Each wall is flat, endless, passes through zero and stands at right angles to its row. A trip goes straight from one point to another. List the walls that it crosses, first one first.

Walls:
(1): [  1   3 -20]
(2): [-14  62  32]
(3): [-13 -24 -29]
(4): [21 -2 61]
(5): [ -8 121 -40]
Trips:
[74 30 60] to [-35  42  43] => none
[ 21 -25  40] to [16 28 33] => 2, 5
[-39  29 104] to [42 13 -1] => 5, 1

Walls:
(1): [  -8  -61    8 -107  -33  -43  -28   52   48   43  -40    7]
(2): [-12  -9  24 -17  17   9  22  74  62  50  50  50]
(3): [-19  22  -3   9  36 -12 -19  44  57  39 -14  34]
(4): [-21  -2  -7  83 -19  27 -20 -48   7 115  15 -70]
(5): [ 49  17  13  31  63 -23 -11  85  12  26  26 -44]
(6): [ 64  84  67  18 -68  -6  -3  -1  60 -17  39  24]
(7): [ 73 -80   0 -78 -54 -13  20 -49 -43 -16  27  -4]
(8): [ -3  -5 -13  23  -6  -7 -28  70  92  12 -33  45]
Trips:
[ 43  -4 -44 -21 -56  19  28  -4  22  21  14 -53] to [-20 -60 -61 -36  37  32  28 -29  78  24  59  27] => 2, 8, 6, 3
[  5  34  36  90  51  15  10  -5 -45  -5  60 -14] to [ 14   8  50   0 -46 -62  -9 -31  25  58 -24  52] => 2, 3, 8, 5, 1, 7
[ -2  18 -30 -86  -1  -8 -65  58  58  83 -49 -58] to [-42  28  18 -68  57 -49 -78 -58 -83  18 -52  -3] => 2, 8, 5, 4, 7, 3
[-63  10   7  11 -39 -59 -67  19  -9 -33 -61   0] to [ 30 -37 -13 -16 -23 -35 -39 -48  83  42 -24  88] => 6, 2, 7

Walls:
(1): [-13   3  17  21  -1  20  13  42   8  30  -4  -9  36   0   2  10  45 -58
   1 -18   9 -18  12 -11  26  32 -54 -75  13 -33  62  24  16  20 -13 -10
  -4  29  -9   0 -27  -2  10  16  13  64  92 -20]
(2): [ -3 -45 -45  -2 -27  18 -21  -3   5 -48  -1 -39 -65 -71  34  -9  41 -20
   2   9   9  54  45 -46  10 -29  37 -56  23 -34 -27  55   9 -41  38   3
 -21  -8  39 -17 -36   0 -17 -13 -19 -28 -34 -19]
(3): [-58  24  67 -44  35  55  48  25   5 -15 -28 -15  24  44  78 -45 -21 -30
  38  26  22  44  40 -42   2  43 -43  52   2 -37  45 -24  -9   0  20  47
  61  44  13 -19  37 -55  29  19 -14 -59  37  26]
(4): [-24 -67 -16  34   5 -23  22  16 -68  49 -19 -54  49 -40 -22   6  38 -13
  24 -19  20 -22  38  17 -12 -35 -49  34  29  28  60 -40   8 -21  45   3
 -32   9 -83 -20  -3  68 -52  71 -71  -9 -16  -7]
(5): [ 26  -9 -13  46   1 -14  29  15 -16   7   3   6  -5 -16  35 -20  -3  18
  29  31  25 -16  19 -33  28   9 -29 -19  -7 -19 -51  -7 -21 -48   0  -4
   7  65  31  42  32 -36  15 -10  25  52  22  68]
Trips:
[-22   6  47  -6  21 -60  61 -27 -30 -13  -2 102 -13  -4   1 -21   6  -9
 -11  33 -43  19   8  70   7 -39 -22 -30 -62   8  42  -3  45  14 -45   1
  18 -18  -3  26  -1   8  -8  75 -13 -23 -35  21] to [ 27   4 -38  31 -14   7  50   8  22  15 -27   4  18  84  -8 -85  13  18
 -72 -25 -32 -14  39   1  33 -37   7  10   9  48  15  -1  36  -8  55  21
 -56  10  12 -16   2  36  37  32 -60  19 -36 -42] => 3
[  5  76  20  21  39  -8  -4  55 -11  22 -12 -22 -19  67 -24 -33 -63  49
  35 -21 -33 -14 -20  11 -35   1  -9 -30   5   2  -8  10  -1  11 -11  25
 -21 -13  -9  29 -34  -3  31  80  63  27 -33 -35] to [-61 -26 -50  -2   3  -1  16  26 -22 -12 -38  26  16 -11  11  44  69 -50
  16  17 -34  17  34  29  14  14 -12  35  69 -37  17 -38 -12 -65 -16  18
  59  15 -50 -54 -20 -27  13  22  15  45 -60 -38] => 3, 4, 2
[ 13 -24 -29 -55 -11 -45  16 -14  84  -2  12   6  23 -41  30  28  -6   1
  -2  69  16 -29  19 -48 -65 -58   4  24   4  12  25  -2 -59   2   8  23
  44  -8 -26 -29 -10  10  -4  18  16   1 -10 -17] to [ 53 -35  18  52  35  40 -50  -6 -22 121 -10  25  26   7   0 -13 -40 -56
  -3  -4  -3  12 -57 -21   2  32  45 -42   7  22  32 -10  62  -8  66  40
 -26 -14   9  13  62 -17  -6   8  17  58 -41  48] => 3, 2, 5, 1
[ 58   2  24  65 -16  44  47 -22 -41  58 -49   2 -16  -5 -23   2 -30 -30
   9  -6 -12  20  20 -15 -50  71 -81  32 -15 -33   6   2 -22  25  20  39
 -19  55  13  33 -62  45  18  -4  10  34 -10  -1] to [-49  30 -24 -17  -2  41 -29   9 -22  60   8 -31  31 -81 -35 -58   7  -7
 -25  18  12  14  44 -28  22 -31 -15  -1   8 -47  31 -26 -13 -35 -52   6
  35 -19 -19 -22 -22 -29 -58 -57  22 -26  13  -8] => 2, 5
[-53   3 -59 -24 -53   4  -3 -21  -7 -24 -20 -13 -11  -8 -20   9  51   4
  -7  60  20 -28 -34  26  21  21  10  -6 -48 -17 -15  53  -5 -69  30  54
 -71  33 -48  37 -14   2 -51  20  -1  -5 -25  35] to [  2  11 -98  15  30 -42  26  40  50  31  -1 -26  11 -18   2  -3  -2 -33
  -7  31 -14 -53 -19 -27  29 -35 -18 -34  40  11 -31 -10  -2   0  24 -14
  66   2 -48   2   1  14  51 -24 -28 -21 -38  26] => none

Walls:
(1): [-49 -38   0 -27  29  -2 -25 -27 -55 -20 -25  26  15 -39  -8 -21  12 -30
  10 -10 -68  49 -21 -15  38  -8 -34 -21 -39 -42  23   2  15  59 -70 -21
  17  24  20 -18  19  35  11 -16   2   3 -30 -31]
(2): [  8   0 -22   3  -6 -20 -35 -29 -46  33 -28  -9   4  33  -3  49  11 -22
 -12  -3 -26 -31 -11  39  13  52  -3  30  33 -40 -47 -14  39  17 -45   4
  38 -21  36 -12  -5  31   5  31  -7  30 -31  29]
(3): [ 25  11  -8  31  68 -19  49 -37 -42 -25  -4 -14 -32  12  18  -9  12 -48
  57  12   5 -59 -55  35 -33  -5  31  -4  -6  62  25  32  -1  25 -15  -4
  -9   0 -21  23  19 -36  30  19  -2  -1 -36 -13]
(4): [  2  -9   5  27  12  15  50  16 -53 -22 -33 -13 -76 -22  25 -39 -34  19
  50   0 -16   1 -17  41 -45 -40 -12  15  22 -56  16  34  32   8  15  34
 -50 -36 -14  -6  27   3  56  17 -22  17 -35 -23]
(5): [ -5 -42 -31  -7   4 -15  -5  20   3   2 -12 -17   7  46 -11 -40 -41  -4
 -34  30 -37  17   0 -29 -36  32  13 -23  39 -12  10  -8 -23 -31  21 -25
   4  16 -27  29   1  42  83  27 -24  31   3   1]
(6): [ -4 -36  67 -38 -61  13  -3 -11  17 -19 -47 -39 -14  54 -27 -10 -34  41
  -7  20 -50  -1  24  16 -46 -49 -82 -27   6  17  63 -40  -3 -40   2  36
  74  23  44 -37 -10   1 -21   7  48  -1  18 -10]
(7): [-53 -47  -9   1  34  39  51 -42 -28   2   3  25   7   6  32  37 -51  37
  49  31   0   4  48  -2  -4  19 -26 -31  49  37  -4  69 -31  34 -12  16
 -24  21  23  58 -26   8 -43  25  23  68  56  -8]
(8): [ 26 -34  13  40 -35 -11 -13  -8  -9  49 -75  19  39  -2 -54  36  19 -13
  45   4  37 -62 -51   7 -18   4  13 -39  79  19  43  44 -10  13 -37 -70
 -33  26  64 121  64  12 -44   7   9 -48 -32   0]
(9): [ -29   47   30   12    0   74   69   16   -5   32    9   14   15  -21
  -24   17  -31   45   41   24   28    7  -21   32  -63   -2  -40    9
  -32   -6   39   -1 -101  -17  -28   -3   16   20   62   32    5   27
  -27   38  -20    4   32  -11]
Trips:
[ 16 -13 -39 -19 -30 -11 -35 -30  14  18  -9 -24 -16 -38  37  -8  -8 -43
  54 -18  61  12 -10 -17 -44 -17  -4  21 -19 -20  53   2 -48 -48  91 -26
  15 -44  47  46   5   9  32 -50  30 -48  23 -32] to [-20  21 -77   9 -46  41 -58 -63   7 -15  29  38  80 -45 -38 -50  -7 -18
  31   8 -21 -39 -10 -13  29 -12  11 -16 -37  38 -10  -7  13  16  49 -50
  17  40 -52 -29  28   2  -2  45 -58  10  -1 -30] => 6, 4, 1, 9, 8
[-15   5 -16 -18  50  32  -3  68 -28  19 -28  -2  -7  48   6  63 -14  93
 -20   6  -5  49  38  65 -12  44  17 -15  18 -26  23  30  -8  21  34  40
 -31  -1  31  -7 -29 -25  38   6  -6 -38  55 -44] to [ -3  27 -39  -8  63  25 -42   6 -50  43  14   1 -19  13  20  -5  17   7
  47  31 -10  42  28  13  14 -30   8  54  42  51   6 -35  38  -8 -16 -37
 -23 -44  56  10  26 -20   3  -7 -32  17 -71  73] => 2, 6, 3, 5, 8, 9, 1, 7
[ -2  42  -9  64 -30 -52  11  -5 -28 -17   9 -14  44  19   7  44  22  54
  -3   1 -15   4  75 -43  43   1  41 -10 -37   8 -22  10 -57  22  30  11
  42 -62  26   8  28 -31   5  43  -9  -6 -20 -44] to [-48  24  11  -3   9  52  15  81 -19 -12 -17  15 -27  31  -9  -2  35  -5
   1 -10 -14  -9  66   3 -41  -8 -17  -9  36 -29 -17 -23 -29  36   9 -18
  19  -8  17  44  15 -18 -20  29  10 -14 -19  57] => 8, 6, 4, 5
